Each row is a point. Each copy is the shape, with its points in the same order, turned, moved and blurred by noise. Some copies are also mirrored. Which?
(in the rows, 128 means zero)

Shape, 6 rows:
[[103  81]
 [168 122]
 [115 110]
 [178 177]
 [ 76  98]
 [182 167]]
Copy 1 (6 x 2):
[[ 73 133]
 [136  86]
 [108 132]
 [191  98]
 [ 81 164]
 [185  92]]
Copy 1 is: only turned
Copy 2:
[[145  93]
 [138 180]
 [116 137]
 [ 98 217]
 [120  89]
 [105 211]]
Copy 2 is: only turned
Copy 3, 6 rows:
[[ 78 105]
 [160 119]
 [107 129]
 [188 176]
 [ 63 128]
 [186 163]]
Copy 3 is: only turned

Shape, 9 rows:
[[102 148 116]
 [ 90 152 156]
 [ 43 153 180]
 [138 182  67]
 [156 215 172]
 [174 134 122]
 [ 84 114 108]
 [119  93 132]
 [145 154 179]]
Copy 1:
[[131 128  92]
 [132  88  96]
 [ 99  45  69]
 [181 178  75]
 [229  80 104]
 [174 151 152]
 [ 91 137 105]
 [103 128 152]
 [172  81 139]]
Copy 1 is: mirrored
Copy 2:
[[102 134 144]
 [104  94 144]
 [ 83  56 178]
 [ 78 186 101]
 [ 91  86  52]
 [150 153  91]
 [116 142 178]
 [159 132 159]
 [134  87  95]]
Copy 2 is: mirrored
Copy 3, 9 rows:
[[ 99 110 111]
 [117  95 146]
 [102  66 196]
 [ 93  99  48]
 [191  80  97]
 [130 158  82]
 [ 66 121 137]
 [ 90 165 141]
 [161 126 132]]
Copy 3 is: mirrored
Copy 4 (9 x 3):
[[ 96 166 107]
 [ 64 138 110]
 [ 17 124  76]
 [113 224 134]
 [ 55 155 197]
 [139 150 152]
 [102 157  66]
 [128 124  95]
 [ 81 116 159]]
Copy 4 is: only turned

Shape, 10 rows:
[[201 101 186  91]
 [120 140  69 114]
 [ 85 228 182 115]
 [114 113 173 103]
 [ 77 106  58 101]
 [178 133 184 169]
 [116 177 109 121]
 [ 95 135  94 116]
 [173 129 154  90]
 [162 141 175 118]]
Copy 1:
[[193  65 194 133]
 [143 178 106  98]
 [174 100  37 204]
 [138  77 112 134]
 [108 161  91  57]
 [142 100 180 207]
 [148 148  93 157]
 [122 148  97 108]
 [184 101 158 141]
 [169  93 144 171]]
Copy 1 is: mirrored
Copy 2, 10 rows:
[[224 114 133  52]
 [107 148  65 104]
 [135 187 183 184]
 [149 108 160  85]
 [ 60 129  80  74]
 [212  94 116 139]
 [119 164 104 135]
 [ 94 134  94 109]
 [190 143 121  74]
 [191 131 137 107]]
Copy 2 is: only turned
Copy 3:
[[210  81 159  91]
 [134 154  72 143]
 [ 90 202 191  85]
 [137  95 144  81]
 [105 121  38 114]
 [166 103 195 155]
 [132 169 120 127]
 [114 138  84 122]
 [187 123 132  99]
 [167 116 163 103]]
Copy 3 is: only turned

Shape, 12 rows:
[[151  88 131 176 117 118]
 [122 125 109 139 138 153]
 [ 83 152  97 109  59 167]
 [ 33 157 141 131  72 150]
 [156 178 180 197 131 105]
 [108 122 195  86 167  94]
 [156  70 152 146 123 154]
 [107 134 188 170  56  85]
 [ 39 130  66 122  60 126]
 [149 151  95 124 124  44]
 [127 148 120 135 176  86]
 [ 97 177 180 130  86  54]]
Copy 1 (12 x 6):
[[151 103 144  94  87 146]
 [140 161 139 145 105 113]
 [132 139 102 205  50  93]
 [ 78 104 132 223  59  74]
 [ 61 135 139 118 107 193]
 [ 50 134 115  86 126  65]
 [146 141 160  76  72 109]
 [ 63  63 112 123  52 135]
 [146  78 105 229  80  57]
 [134 103  52 115 149 129]
 [108 127 109 115 170 121]
 [ 41  84  70 133  94 118]]
Copy 1 is: mirrored
Copy 2, 12 rows:
[[143 115 191 152 127  98]
 [130 103 143 127 125 150]
 [ 84 123 155 167  72 186]
 [129 166 140 201  67 195]
 [168 195 200 101 151 142]
 [179 168  93 109  84  93]
 [160  89 187 122 107 101]
 [136 197 216 167  80 110]
 [ 76 125 142 225  96 173]
 [ 71 168 138 120 161  85]
 [131 166 106 121 170 119]
 [123 230 153 139  89 111]]
Copy 2 is: mirrored
Copy 3 (12 x 6):
[[157  67  76 122 116 146]
 [133 127  86 160 115 151]
 [ 74 127 143 159  62 131]
 [ 85 107 170 190  96  90]
 [207  68 154 161 140 177]
 [139 129 136 113 210 115]
 [116  69  61 123 144 161]
 [148  31 174 126 114 113]
 [ 91 135 124 156  39  68]
 [199 146 129  82  92 126]
 [193 150 107 137 144 131]
 [170  91 204 114 129 102]]
Copy 3 is: only turned
Copy 4:
[[144 122 123 164 101 102]
 [134 148 126 133 121 160]
 [114 137 126  41 103 179]
 [ 62  95 109  56 108 190]
 [ 47 159 152 171 104  92]
 [ 88  89 173 154 198 144]
 [164 104 166 163 101 133]
 [ 62  83 140 104  97  81]
 [120 116  66  37 118 166]
 [116 157 104 109 187  65]
 [101 153 117 156 184 131]
 [ 32 101 139  93 160  86]]
Copy 4 is: only turned

Shape, 9 rows:
[[148  63 119 153 102 140]
 [ 49 122 111 122 114 136]
 [140  88 136 197 180 127]
 [133 154 127 136 103 120]
 [152 151 102 110 177   7]
 [153 135 187 105 137 115]
 [146 146 137 121 114 161]
 [148 126 116 114 165 122]
 [131  78 136 140  52 121]]
Copy 1 (9 x 6):
[[139 166  46 120 129 112]
 [143 101 131 106 191 109]
 [195 195 102 138 114 138]
 [ 93 167 129 116 146 134]
 [116 235 135 200 227 155]
 [ 95 181 139 178 122  93]
 [ 92 138 121 129 113 137]
 [129 160 114 178 144 155]
 [ 99 160  58  96 150  78]]
Copy 1 is: mirrored
Copy 2:
[[ 98  97 171 169 159 138]
 [ 72  70 114 102  92 117]
 [103 180 179 151 111 104]
 [139  98 118 131 119 151]
 [179 144  50 175 123  41]
 [165 108 151  87 165 111]
 [133 113 135 101 148 168]
 [113 148 109 119 153 109]
 [113  49 165 163 139 146]]
Copy 2 is: only turned
Copy 3 (9 x 6):
[[111  73 123 137  74 158]
 [ 63 158 161 130 115 120]
 [132  81 148 159 146 204]
 [137 122 139 155 120  97]
 [144  54 147  93 222  75]
 [187 124 161 105 120 126]
 [151 146 114 144 100 126]
 [143 115 114 108 150 138]
 [113  84 150 142  45 109]]
Copy 3 is: only turned
Copy 4, 9 rows:
[[116  68  88 153 139 142]
 [121 174 118 131 164 178]
 [138  52 122  70 153 144]
 [ 97 142 125 121 103 118]
 [150 158 108  62 154  15]
 [101 111 180 137 137  89]
 [119 119 156 147  94 139]
 [161 113 143 119 129 106]
 [ 70 104  80 176 133 135]]
Copy 4 is: mirrored
